Rows are points. A path goes straight from each point to the next, and from the last back to the first. The post is the endless flat space through its rows: a point in 2 columns, a line in 3, a plane in 4, and so on, so that a path can go around it. Count how often the path circles the post. Going back the other way cancels.

Post:
[[ 20  24  25]
 [  2   7 -25]]
Path (17 x 3):
[[  1  30 -13]
 [ 20  56   4]
 [-18  15 -35]
 [ -5   6 -15]
 [  3 -27 -41]
 [ 56  23  41]
 [ 26  39 -23]
 [ -8  29 -13]
 [-22   7 -32]
 [ 10  24 -11]
 [  8  43  -6]
 [-18  22  22]
 [  5  -3   2]
 [-12 -12 -24]
 [-18  13   9]
 [  7  60  21]
 [ 16  26 -22]]
Times around: 1

Post (7 x 8):
[[-59   0  60  23  12 -19  -2   6]
 [ 24   1 -14  -4  -8  52  -4   2]
 [ -8  -6 -19  -8 -17   7   3  -8]
 [-20 -10  -1   8  12  -9 -29  -5]
 [-22 -29  -8   3  17  19  -7  -7]
 [ 49   6 -12  29 -22  34  28  22]
 [ -9 -16  -2 -19  12  -5  -2   7]]
Path (30 x 8):
[[ -1   1   0 -16  -5  31   4 -17]
 [  7 -13  -3  -8   3  -5 -10  -2]
 [ 12  -5  -6   8 -38  34 -25  15]
 [-10 -32  -3   2  20   2  -3  19]
 [-26 -13   1  -6   4  22   2   4]
 [-49   4  -4  -2  12   6  12   0]
 [-18  -4 -10 -35  22  17  -3 -30]
 [ 12  23  23 -12  -6   2   2  11]
 [-19  15  33  11  16 -10  -3  23]
 [-45 -29  -1 -31  20 -11 -25  16]
 [-15 -23  11  -8 -10   8   3  13]
 [ 25 -17 -22   8  -8  15 -18 -15]
 [  6  14   2 -24  -6  -1   2 -11]
 [-29  15  18  10   9  11   2  -3]
 [  5  22 -11   3 -37  24  26  25]
 [ -9   2 -12   2  20 -14  -8  26]
 [-30  12  12  -4  -8  19  -6 -16]
 [ 25   9  15  17  26  -2  -6  -8]
 [ 11  -9  -1   1   0  -8 -14  -5]
 [-32 -16  -1  10  25   0 -31 -20]
 [-25  14 -22 -16   8  21   5  -6]
 [-36  -6  11  40  14  21 -40  22]
 [-31 -25  -1   0 -16 -12 -27   0]
 [ -1  -7   0   1 -31   9  -8 -22]
 [  5  -6  15  50  25   2 -14  -5]
 [ -2 -20  -2   3   9  27 -10 -37]
 [ 16  10 -19  -8   1  -6  22 -15]
 [-16   6 -27  20   5  29  20 -16]
 [-11   9   8  32   6   1 -19  12]
 [-17  -3  10   6  21  39  12   2]]
Times around: 1

Post (10 x 11):
[[ 18 -13 -22  20  17  22 -24  20 -17  -4  -8]
 [ -4 -18 -20  -4  17  -9  -1  -1   9  -4  27]
 [ 18   9 -18   1 -18   7 -11 -13  21 -17  21]
 [-24  15  30   2  -9  -1  37   5  -6 -22   6]
 [  3  15  -4  12  13 -23   1  -7   6 -20 -10]
 [-20  -4 -33 -24  13   4   6  -1  20  -8  -4]
 [ 37  24   6  -1  -9 -15 -19 -42 -21  21   8]
 [ 15  35 -19 -12   1  13   0   9   5 -60  14]
 [ 12  39  33 -17  -8   1   1 -10  31  16   9]
 [ 11  19 -21  17   2  20  10  21 -10   7   2]]
Path, 24 rows:
[[ 12  14  -7  17  -6   2   7 -17  19 -21   6]
 [ 13   8   8 -26  18  27 -10  13   7  -6 -17]
 [  0   2   9 -14  17  -3 -10  29  25 -26   2]
 [  4 -13 -24  -4  -4 -16   1 -16  31  -7  -4]
 [ 16  -8   9  -2  31  21  -8  16   6   3  -3]
 [  7  18   5 -10  18   9   1  -9   9 -21  16]
 [ 16  -8 -18   9  24   6   6  26  -1 -36   3]
 [ 19  35   3 -16 -24  12  12 -23   7 -34  28]
 [-25  17 -18   5   0  25  36  -9 -22 -22 -15]
 [  0  11 -39   5   4  30 -34  -2  12  -6  -2]
 [  5  -4   0   1  -8 -22  -9  19  17 -14  31]
 [ 31 -14  30  -5  19   3 -44  19  11 -19 -10]
 [ 22  22  -6  29 -22  10  15  -3  18 -31   1]
 [  6 -24 -37  18   7  15  -5  -7   9  22  12]
 [ 22  30 -20   2  10   0  18  -7  12  10  10]
 [  9   8  29 -20  22   3  12  25  -6 -19  13]
 [ 11  28   2  11 -21 -23  -5 -15   7 -38   5]
 [-35   7  10  18 -32   2  17   0   7   6  30]
 [ 24  29  -1   0  15  11  -7  -5  -7  -7  37]
 [ 23  15 -13 -17  39  15  -3   1   3 -46  -5]
 [ 54  -4 -26  -2 -19   4 -28   0  33  -9  15]
 [ 18  23 -32  11 -19 -24  -6 -15 -18 -17  -1]
 [  6  17  -2  -9   3 -16 -22 -23  -3  -3  -4]
 [  2  -3 -32  16   3  -7   2 -25   5  -2  19]]
Times around: 1

Post:
[[ -7   4 -37 -10  18  -2  -4  -8  14  37 -38  -6  -5   3]
 [ 10  15 -34  11  17  -3   2 -15  16  21  19  -6   7 -11]
 [ 21 -10  19  15 -25  30  15  14  11 -40  24  -8 -20  41]
 [-25 -26  38 -11  51  44  14  42  -5  12 -35  -3  34   5]
 [ 14   2  28   1  -5   7  11 -13  -7 -42  34   6 -52  15]
 [ 18 -22  39  18 -18 -12   2  34  -3 -30  25  19 -26  29]
 [ 31 -13  49 -30   2  14 -18  33  -3 -16  31  -6 -16  23]
 [-18 -12  10  13 -22  44   3  15 -13  -1 -19   5   8 -32]
 [ -8  13  38  10   5  34  -5  -4  -6   7 -25   7  24   0]
 [  2   5 -40  -6  -2 -19  13 -10  -4  -5 -21  -8  28 -15]
 [ 15  -2 -20  -2  16   1  -6 -24  41  -6 -13  -3  14 -33]
 [-17  11 -18 -13 -10 -21  15 -11  32  11   8  -4  10  -7]
 [ 19   4 -34  -5  -4  -2  33 -26  17  21  -4  20  10 -11]]
Path (27 x 14):
[[-24 -25   7  14 -31   2  21  22  -8  -2  18 -15  14  14]
 [  7   0  -1 -20  -4  27 -19 -12  -5 -22  17  15   0 -17]
 [ 20  18  50   3   5   8 -26  10  30 -47  16 -14  21  21]
 [ 43  25  27   5  42  38 -12 -13  20 -15  -5 -13 -33  18]
 [ 11 -16  13   0  15 -20  -4  15   7  -8 -13 -20  13  -2]
 [-25   8   4   4 -18 -19 -11  -7  -7 -23  -6 -22  19  -1]
 [ -3  22  -9  -8 -12   2  -1 -23 -10  -1  -6  35  -2  13]
 [ 32  25 -22 -28 -39 -11  25 -25 -19 -15  44  10 -34  28]
 [-42 -12  18 -28  36  25  26 -36  43 -35 -13   3  54 -15]
 [ 44   6 -26 -15  10  40   0 -12   2  -7  31 -46  19   0]
 [ 17 -14 -12   3 -26  -7  18  28  60  22   1 -12  35  21]
 [ 38  15   2  -7 -19   1 -16  -5  -8   6 -19  26 -50   4]
 [ 42  26   7  25  -9  11 -15  -8  21  29  35  27  -9  29]
 [ 29  22 -13  -6 -27  -5 -36 -12 -28  -1 -22  -6   9 -49]
 [ 20 -14  37   2  26  24  37 -20   6 -14  -9 -14  29   6]
 [-15 -19  -2 -22 -17 -24  -1   5  18  21  21 -10  -6  12]
 [ 39 -18 -52   8   9  -7  -6  17  17 -16  16 -15  50 -10]
 [ 28  -8  20 -32  -5  -3 -39 -18  20  22  43   9 -36  24]
 [ -7  -7  51 -31  -1  13  27   9  -5 -29  26   7  19  25]
 [ 39   8 -13   1  23  -8 -19  14  25   2  34  10   3  58]
 [  0  18  -6  32 -26  31  19 -18   6   4 -23  16 -27 -11]
 [ 16 -12  -7 -11  -9  -8  39  17  30 -31  -6 -32  40   9]
 [ 11  11  38 -12  37   8   9 -26 -12   9   6  -8  22  31]
 [  6 -22  49 -42  11  26 -40  19  27  -1   9   4  15 -10]
 [  6  -6 -36  -3  15  -2 -48  -1  17  30 -18   7 -25 -47]
 [  0  12 -44  -8 -11   0  40  -8  36 -10 -10 -13  21 -13]
 [ 17 -32   2 -15  30   6  21  37   5  -3  -9 -12  33  -3]]
Times around: 3

Post, 17 rows:
[[  6 -10   4  -8  -3  39  16  10   9 -20  29  16   1  -9  23 -10   2  47]
 [-11  18   8  13  -1 -19 -22  -9 -28 -40 -10 -28  -1  20  22  33  -9  14]
 [  0 -10   4 -15   9  29  17  16  39  10  15 -11   8   7  17  -7   1  27]
 [-15  -4   9   3 -21  55  21   3  25  10   4  10   8   4  24 -24  -5  38]
 [ -1   0  -3   1   9  -4 -11 -10 -14 -22 -28  -9 -19  37  21   2  12  10]
 [ 23 -13  24  -7  -9 -14  -6 -17  15   4  15  16 -22  -9  -5   2  -8 -22]
 [  4  -2  16 -25 -12  33  18   3  12   5  19  10  -2   1 -14  -9 -14  37]
 [ -1  -8  29  -3  26   7 -19 -18   4  -8  -7  11 -17 -13  -3  18 -15 -13]
 [-10   2  30  -2   8   3 -14   0  18  19  19  18 -51  -1  -1  10 -10  -4]
 [ -1   5  11 -21  -4  20 -33  -5  21   0   8  33  -8   5   6  25 -13 -22]
 [ -7 -25  28 -20  -6  -7   0   5  25   0   1  17 -20 -11  -2  35  -1  -9]
 [-10  -6   0  14  -4   4  -7  10 -24 -31   6   1   7  29   2   7  -6  -6]
 [ 13  -1  32  -5 -12  34  -4  24  42   1  12  18  12   2  -6 -44   1  45]
 [  1   8 -12  25   3   0  -8 -18  -4 -37 -15  -9  -8  12  -3  30  13   8]
 [-21   8 -26  -3   9 -22 -20 -10 -16 -32 -22 -19 -20   6  15   6 -13   5]
 [  3 -13 -19   9  -8   5 -32   5 -21 -28 -16 -25 -24  10  15  18 -14   5]
 [ -8   8  -9  11  -4  -6 -31   0 -37  -7 -11 -10   3   7   7  17   4   2]]
Path (26 x 18):
[[-35   0  11 -15  -9  29 -28  12 -15 -20  30  10   5   5  16  44 -12  33]
 [ -4  -5  -3  11  -6  18 -29 -12  18 -44 -21 -12 -28 -13  26  37   9  10]
 [-19  13  53   4 -16  12 -20  10  -4   3  14   6  10  23   2  24  -2  -8]
 [  4  -8  10  -2  -1   2 -26   0 -10 -43   2  -4   7   0 -12 -15 -15  24]
 [ 14 -10  20  -5 -17  16   2  -1  27 -11  26  25 -10   6 -14  15  11  11]
 [-27   4 -16   1 -20  -2  -6   7 -25 -25  -2 -34   7 -20  -1  40   4   6]
 [ -8 -25 -27 -39  -5  28  19   6 -15  -3  15   5 -29   3  37  34 -16   0]
 [  8  -7   3  -3 -12  32 -41   9 -11 -57  -3   5  17  -7 -16   6 -25   3]
 [ 31 -22  60  -6 -36   1 -12   9  19   7  41  37  27  -2 -28 -44  -3   4]
 [-19 -20 -16  11  11 -12   5  -7 -19   3   7   3 -44   8  32  17  10   0]
 [-33  -8  -1   8  26 -23 -15  25   1  -6 -33 -26 -47   8  27   3 -25   5]
 [-22  -5  -1 -12  -9  -4   9  22  -9  14  19  11 -31 -11  -2  23 -12   8]
 [ 42  -8   9   3   5 -11   9  -4  21 -10  24   9 -19  16 -11   2  -5  23]
 [  6 -11 -21   6 -20   8   3 -30  -6 -31  20   6 -33   8 -11   4 -29  18]
 [  5 -26 -16  18  14   3   9   8  42  -4  -5   1 -25  -6  -8  12  13   7]
 [-18 -13   7  42  15  18 -20 -36   7 -11 -21  17  -6  -3  18 -18  13   1]
 [-13   6 -10  33   2  55   0 -23   3  -1  25  -7  16  40  14  -6   1 -15]
 [ -6 -10   4 -29   6  26   1  13  17 -19  11  10   0   6  17  -5 -13  12]
 [  1   6  -1   6 -24  45 -28 -18 -16 -18  12   1 -27  21  -1   4 -22 -13]
 [-13   5 -14 -20  10  19 -50   6  11   3 -25 -11 -18  27  27  10   1  27]
 [  4 -24   2   4 -14 -48 -25  -3  30   4 -23  -9 -22  -8   9  -2  -2  -4]
 [-15 -13   7  21  -3   2 -25   4 -19 -23  -4   5 -18  16  16  -7  17   4]
 [ -5  31  -7 -15  10   5 -20 -36  -2 -28  -2 -13  18  14  -3  14  14  15]
 [  5   9  -7  -2   4  20 -35  -8  12   6  11  15   9  35  25 -16  12  15]
 [  9 -34  22 -21  -6  17 -27  46  21  17  -7  27  -7  -4  27 -46 -18  35]
 [  8 -15  56  10   4 -10   0   7   8 -18  33  27  -8   1  -9  23   9  29]]
Times around: 0

Post (17 x 18):
[[ 10  -2  -4  -5 -11   9 -20 -10 -15   4  11   9   6 -13  -4 -36   9  18]
 [ 29  24   4  -4  30  19  10  -7   5   0  -9 -14  15   8  -6  19  12   3]
 [ -9 -27  16  11 -16  12 -11 -10  -3 -14   2  20  -1 -23   4 -10   9   7]
 [ 25 -20 -20  -9  -9  -3  21 -12   9  10   6   0  -1  15   8  -1 -30   8]
 [-13  -7   8  -8  14  -5  -1   7  -8  -6  -4   8  32  44   9  11 -29  -2]
 [  9   0  -6  11 -22 -22 -10  43  -4 -29   7  -5   1   5 -11 -19 -13  -3]
 [  6   5   2 -16  19   7 -27 -10 -10   3  -3   6  -4   9  14  11 -10  13]
 [ -3   9  -9  -9  -5  26  -2  -6   9   9   3  20 -18 -17  37 -10   3  28]
 [ -6   2   7  -9   6  20 -23 -28  -6   2  11  13   4  -7 -14 -10  40 -15]
 [ 22   5   7  -1  15   2   1  -6  20 -11  -7 -13   4  24  -1 -18  20  11]
 [  6 -10 -10  -2 -11  11  -6 -20 -26 -13 -21  -1   4  17   4 -16  19 -10]
 [-18  -9  18 -17  26 -12  16 -16   1   7   2  -1  10 -12 -23   1 -25  18]
 [ -7 -14   6 -29  -6 -34 -12  20 -23   3  32  14   6 -12   1  -6  -6  10]
 [ 25   9   3   7   9   4  12  -5  21   7 -19  22  10 -33  22 -15 -10  -4]
 [ -7 -18  10   8 -27  -4 -38  -4   4  -6  21 -30  13  -3 -15 -22  -9 -17]
 [  4 -10   2  -7  -7  -6 -18  -5   8  22 -20   3  16  11   2   7   2  15]
 [ -2 -15 -11  10 -11 -21 -12 -11  13 -33   9 -18  23   6  -6  17 -23   6]]
Path, 26 rows:
[[ 10   7  14 -42  24 -17  -3  -7   8   3 -18   3   9 -42  -7   0  17   3]
 [  4   5 -28  -8  -4  17  -9 -36  23 -11  25  -7  -7   7  -9  -3 -15  37]
 [-16   7 -25 -12 -21 -20  20  57 -15 -45  12  23  17  22  16  12  24   1]
 [ 29  -5 -20  18  -5 -24 -26   4  32   5 -14  15   6   4  18 -10 -37 -21]
 [  5   7  11  13  16   0 -27 -24  13   0  17   8  18  -1   9 -28  11  13]
 [ -2   2  -2 -19  -5   5   5 -19   8  -6  35   7   5  20   4   6  35  18]
 [  9 -42  29   2  -8  -4 -15   4   9 -11 -18 -20   7  21 -12  22 -46   9]
 [ 12 -17 -26 -31 -23 -32 -20   1 -17 -17  32  -7  15  22   4  -6  -3   8]
 [ -9  13  28   0   9  18 -19 -11   6  -3  19 -21  43 -11 -39  -7  -7   2]
 [ 15  26 -27  -4 -19 -12 -13  16  -4  23  31   7  -7   3  -1   6 -21  12]
 [ 11  -9  19  17  12  25 -23  -3  -8   9  35  25  16  10  10 -30  41  32]
 [-31   2  -9 -11  17  -3  -1 -27   9  -5 -21  -9  23  13  -8 -15 -27 -17]
 [ 37 -16  12  14  -5  -9 -27  -2   0 -41 -39  10  20  -3   8 -25   7  15]
 [ 29  -3  17  -7 -25 -18 -31   6  -2  15   0 -12  23 -16 -15   8  10  16]
 [  5  10 -29 -12 -18 -56 -21  11 -30  -3  20 -18  26  22 -27  -1  29  -2]
 [ 37  14 -25  13  25 -22   4  -5  -4  -2 -60  12  -1 -13   5 -39  22  21]
 [ -2  -5 -42 -23 -10  19   5 -30  36  14  38 -46  23  22   3  29 -12   6]
 [-11 -30  14  -5 -31   1 -21   6  15   5  13   3  10  17  -8 -21   3  21]
 [ -5   5   7 -13   3  11 -21  -2 -17  10  -5  22  -3  16  14 -10   5   7]
 [ 16   5  -7  30   7   3  -5 -19  35  -2 -13 -15  21  13  -9   4 -18  11]
 [ 43  12  -4  14  17  20 -14  -8  -4   6 -21   1  33   2  -2 -11  19 -10]
 [-23 -18  13  12  -5  16   6  18  18 -23 -20  36  24  18  37  14 -15  20]
 [ 14  15  11   5  13  40   5 -36  24   5 -38  14   3   9  -2 -23  11  15]
 [  9  31 -16 -17   9   3 -19 -26 -21  13  -3  10  -3 -22   3   1  22  16]
 [ -3 -16   3  15   2   5 -24 -15 -50   4  21 -27  -4 -19 -44  11  -8  -7]
 [ 11  -6  15  13  11  36 -38   9  -5  -9   4 -16  -8  -8  -8 -18   5  17]]
Times around: 3

Post, 17 rows:
[[  9 -38 -15  -7  12   1  -4   4  -1   7  27  -1  -2  -2  11  10   7  29]
 [  3  -6   2   6  -4   8  -8  14  -7   7  -9   4 -16 -11   9  17  -2  -1]
 [-24  -8  -6 -13 -38   6 -12   7 -14   4  38   6 -10  22  -3  -8  31  -1]
 [ 28  20   6  -2  -5   4  20   3  18   9  -4  22  12  -6 -18   3   9 -15]
 [ -4  22 -19 -22  15  -3   9  12 -21  -7 -11  -6   8 -10  -1  -9  13   1]
 [-34  -3   5 -18 -14   8   3   1  33   3  -3   1 -16 -13  -9  -1  26  -5]
 [  5 -11  11  -7  -5 -13   4 -13  -1 -27   4   1  19   9 -29  -5  -1 -19]
 [ -1 -27   8   1 -15 -17  50   0   9  -8  12  14 -28   0  10  13 -12  14]
 [  8 -29 -10 -32  10  -5  -6   0   7 -25  10   6 -23  -2  23   9 -20   2]
 [  6  12   1   3  -1  -6   0  37 -33  13  26   0 -17   0  23  18  -4  -2]
 [-27  -7 -23   4   0  25   3  20  21 -23   1  -8  -7   1  15   2   5 -27]
 [-17  -4   3 -42 -20   5   9  -9  22   1  -8  -7  25   6  -1 -18  -2  28]
 [ 23  -2   6 -12  -3  12  -2 -24 -19   7  18 -13 -10  12  -1   4  28   2]
 [ 33  -9 -20 -18  -1  -1  -2 -11  -8  11  -2 -12   3 -12 -26 -20  19  -2]
 [ 20   8 -10  -7  26   5  -5 -18  -7   3 -17 -11  13  12   3  -9 -15  -2]
 [-14 -11 -16 -16   8  14  14 -30 -45 -16  26  -1 -15  -3 -22 -16  -6  -3]
 [ -3   1 -15 -13 -14  10 -27 -10  17  -4   1 -18   5  -8  20   6  -7  28]]
Path, 29 rows:
[[ 18 -46   5  11 -53   6  11 -18  -3   0  18 -23 -41   8  10 -10  17 -15]
 [-13 -38  15 -18  27  -9  25 -36   5 -41 -19  -4 -33  -9 -20  -4 -26  -8]
 [  7   3 -19 -26   4 -15   7   9   3  12  -3   3  -5  13   2 -11  19   9]
 [ 18 -18   0   1 -29 -12  17   8  -4 -12  21 -29  -7   0   7  23 -11   8]
 [-10 -10 -36 -48 -10   2  30 -18 -21   0   7  22  -6 -18  -5 -26 -24  22]
 [-27 -29 -12 -52   8   1  12 -31  33 -43 -17 -16 -16 -12  17 -32  -9  -3]
 [ -3  -1  20 -16 -21 -36  -4  25   4  -4  11   6  14  -8 -26  -7  16  -2]
 [ 28   8  -1  16 -17  14  12  27 -17  23  17  12 -38  -8 -30   8  -1 -35]
 [-14   4   7 -21  52   8 -13 -21 -11 -17  -4 -25  32   2 -14  12  -1   3]
 [-41 -14 -20  -9 -44 -36   3  -2   7 -29  -3 -29 -55  -2 -15  -7   1   2]
 [ 18 -27 -12  -1 -14 -10 -17  33  27 -22   7 -12   1 -31  11  15   1   9]
 [  6  -3  -7 -26  15 -10   6  -9  21  -4   7   2 -14 -12  12 -15   2  -3]
 [  2 -35 -17   9 -28   8  -9 -12 -28  -9  38 -13  25   2  -9  -2   2   8]
 [  1  38 -16 -24  -2 -11  14  -3  -9  18  33   9 -30  -3 -15  -6   7 -17]
 [ 17  18 -11   5 -31   2  -3  -9  -7 -25  -2 -26  13   1 -33  -9 -18 -10]
 [ 24 -12  -7  -2   3  19  -4   1 -50 -22  -7 -38  20  12 -16 -20 -16  -7]
 [-21 -23 -39 -13  12  29  14  -4  -8  -3  -4  24 -23 -17  -8   1 -22  10]
 [-11  14 -22 -11 -36  -5  29  17 -18   0  31  43 -23   7   3   0  11 -10]
 [-21   3  -3   5  11   3   9  26 -28   1  24  -4  17  12  15   4   7  -5]
 [ -2   7  -7 -22  60   1  14  -6 -45   5  23  18  -8  17  18 -16  -8  -2]
 [  0  26   7  -9 -45 -21   8 -11  29  -8   8 -43  -2  -3 -18 -15  20  13]
 [  5 -21 -27 -36  -4   9 -28 -10 -43  12  17 -26 -17   0   2 -15  -2  28]
 [ 20 -14   7   8   4  -5  -1  26   1  11   6  -9 -12  15  24  25  10 -12]
 [  9  24 -17 -46   0  18   1  18  17   5 -38  12  14 -17  28  -6 -12   7]
 [ 29  -7 -21  -7 -25   6   5  -3 -29 -14  25 -33  -8 -31   5 -15 -32   8]
 [ 11  43 -29 -41  28   3  -4 -25 -57 -37  -2 -12  -6  -6   5 -11  13  15]
 [-25  14  -2 -41  30  19  -6 -25 -17  -3 -11 -17   9  17 -35 -14  27   3]
 [ 41   3   6 -23   1  -1 -13  -7 -17 -13  12   3  40 -27 -46   5 -14  -6]
 [ -8 -24   1 -20  -8  -1  15 -21 -30   6  20   2   1   6  -2  -9 -11   0]]
Times around: 3
